Each row is a point. Any point is a mix of the corners, with weights that add up to 1. It lies inside the corners' shape when no weight is negative. Is each point inside? If not, which corners have a negative weight?

Corners:
(1): [-1.14  1.16]
(2): [0.18 1.88]
(3): [-0.63 -2.70]
Points:
[0.01 1.14] -> inside
[-1.06  1.05] -> inside
[-0.58 -1.35] -> inside
[-0.11  2.32] -> outside (3)
[-0.64  2.63] -> outside (3)

Corners:
(1): [ 2.05 -0.32  3.31  0.14  0.29  1.00 -1.20 -0.29]
(2): [-2.07  1.95  1.92 -3.34  0.12  0.83 -1.45 -0.89]
(3): [ 2.70  0.60 -4.69 -1.72 -1.10  1.22  0.58 -3.18]
(4): [ 2.38  0.96 -0.53 -1.17 -2.90 -0.73 -1.01  1.75]
(5): [ 0.07 -2.85  0.25  0.18 -1.08 -0.91 -0.72  0.49]
(6): [-1.13 -1.33  2.82  3.34 -0.73  1.03  0.57  1.81]
(7): [-1.79  1.80  1.23  1.44 -1.30 -2.73  1.68 -0.47]
(8): [-2.47 -0.19  0.88  1.10  3.70 -1.08  0.83 -1.37]
(9): [-1.36 -0.66  1.04 -1.48 -0.50 -1.19  1.85  1.21]
Points:
[ 0.78 -0.60 -0.15 -0.51 -1.03 -0.24 -0.40 -0.07] -> inside
[ 0.80  0.04  0.02  0.06 -1.49  0.34  0.12  0.07] -> outside (8)
[-0.83 -0.76  1.79  1.39 -0.64  0.19  0.37  0.89] -> inside
[-0.97 -0.10  0.14  0.06  0.47 -0.63  0.66 -0.43] -> outside (1)
[-1.23 -0.17  0.73  0.48  1.24 -0.53  0.61 -0.57] -> inside
[ 2.02 -0.64 -0.82 -1.56 -1.55  0.97 -0.77  0.13] -> outside (7, 8)
[-2.25  0.74 -0.46 -1.72  1.01 -1.47  1.07 -1.79] -> outside (1, 4, 6)
[ 0.74 -0.42  0.40  0.20 -1.47  0.19 -0.01  0.20] -> outside (8)
[ 3.04  0.65 -1.36 -1.74 -3.33  0.21 -1.54 -1.07] -> outside (6, 8, 9)

Corners:
(1): [-1.22 -1.80  5.81 -0.99 -2.42 -0.23 -2.14  1.90 -1.45 -0.66  0.10  1.86
  0.59  0.18]
(2): [-0.47 -1.10 -0.13 -0.90 -1.82 -1.10 -0.25 -0.64 -1.85  0.08 -2.52  0.64
  0.96 -1.98]
(3): [-0.04 -0.65 -0.64  0.24 -1.71 -2.20 -2.04  1.64  2.56 -2.18  0.52  0.40
 -0.68 -1.08]
(4): [-1.21  1.34 -0.83  0.78 -0.11  3.00 -2.05 -0.03 -0.41  0.87  1.78  0.98
  0.98 -2.30]
(5): [ 0.36 -1.55  2.08 -1.69  1.36  0.73 -1.55 -0.52 -0.22 -2.22  1.76  0.16
  2.93  0.57]
(6): [ 0.51 -0.22  2.71 -0.26  0.50  0.69 -1.65 -0.31 -1.25 -1.59 -1.42 -0.91
  0.95 -2.40]
(7): [ 2.26  1.54 -0.61  0.15  1.93 -6.57 -0.80 -0.88 -2.09 -1.28 -2.68  1.53
 -0.81  2.21]
(8): [-0.73  0.69 -0.29 -0.75 -1.49  0.17 -0.90 -0.68  1.08 -1.26  2.05  1.44
 -1.89 -1.54]
(9): [-0.01 -0.10 -1.61 -1.60  3.40  0.05  3.04  0.70 -1.82 -1.56  2.17 -2.03
  1.88 -1.18]
(10): [-0.43 -0.22 -0.21  0.34 -1.09 -1.98  2.79 -0.26 -0.39 -1.94  1.33 -4.23
  0.46 -1.29]
(11): [ 1.17  1.20  0.15 -0.33  7.66  0.78  0.08 -1.86 -0.34 -2.05 -1.97  0.74
  0.50  3.83]
(12): [ 2.50  0.65 -0.83  0.09 -1.51  2.28 -1.95 -0.47  3.38 -0.12 -0.27 -0.15
 -0.84 -1.19]
(13): [ 0.46 -1.79  0.10 -0.84  0.59  0.52 -2.84 -0.56  1.87  0.77  0.63  1.04
  0.32 -2.35]
(14): [-1.42  0.37 -0.39 -3.28 -1.02  2.17 -2.49 -0.91 -1.86  1.41  0.41  0.57
 -0.83  2.89]
(15): [ 1.76 -2.44  1.46  0.15  0.55  2.35 -1.54  0.14 -0.47 -1.74 -0.63  0.34
  0.24  1.73]
Points:
[ 0.27 -0.57  0.30 -0.46 -0.19 -0.36 -1.20 -0.10 -0.34 -0.83 -0.52  0.42
  0.31 -0.47] -> inside
[-0.05  0.08  0.40 -0.07 -1.20  0.00 -1.56 -0.30 -0.08 -0.26 -0.61  0.46
 -0.42 -0.79] -> outside (5, 9)
[ 0.40 -0.13  0.57 -0.36 -0.49  0.21 -1.53  0.05  0.44 -0.91  0.66  0.22
  0.05 -0.84] -> outside (2, 11)
[ 0.31 -0.53 -0.57 -0.89 -1.19  2.25 -1.61 -0.29  1.34 -0.36  1.07 -0.36
  0.12 -1.39] -> outside (1, 7, 11)
[ 0.93  0.34  0.66 -0.52  1.85  1.01 -0.84 -0.54 -0.71 -0.62  0.06 -0.32
  0.83  0.43] -> outside (2, 3, 8)
[-0.07 -0.27  0.38 -0.63 -1.37 -0.06 -1.21 -0.06  0.23 -0.88  0.81  0.40
 -0.14 -1.20] -> outside (11)
[ 0.44 -0.12  0.39 -0.71  1.36 -0.42 -0.44 -0.16 -0.68 -1.33  0.02 -0.21
  0.73 -0.28] -> inside
[ 0.10  0.29  0.35 -0.64  0.39 -0.74 -0.96 -0.33 -0.41 -0.94 -0.05  0.21
  0.03 -0.38] -> outside (15)
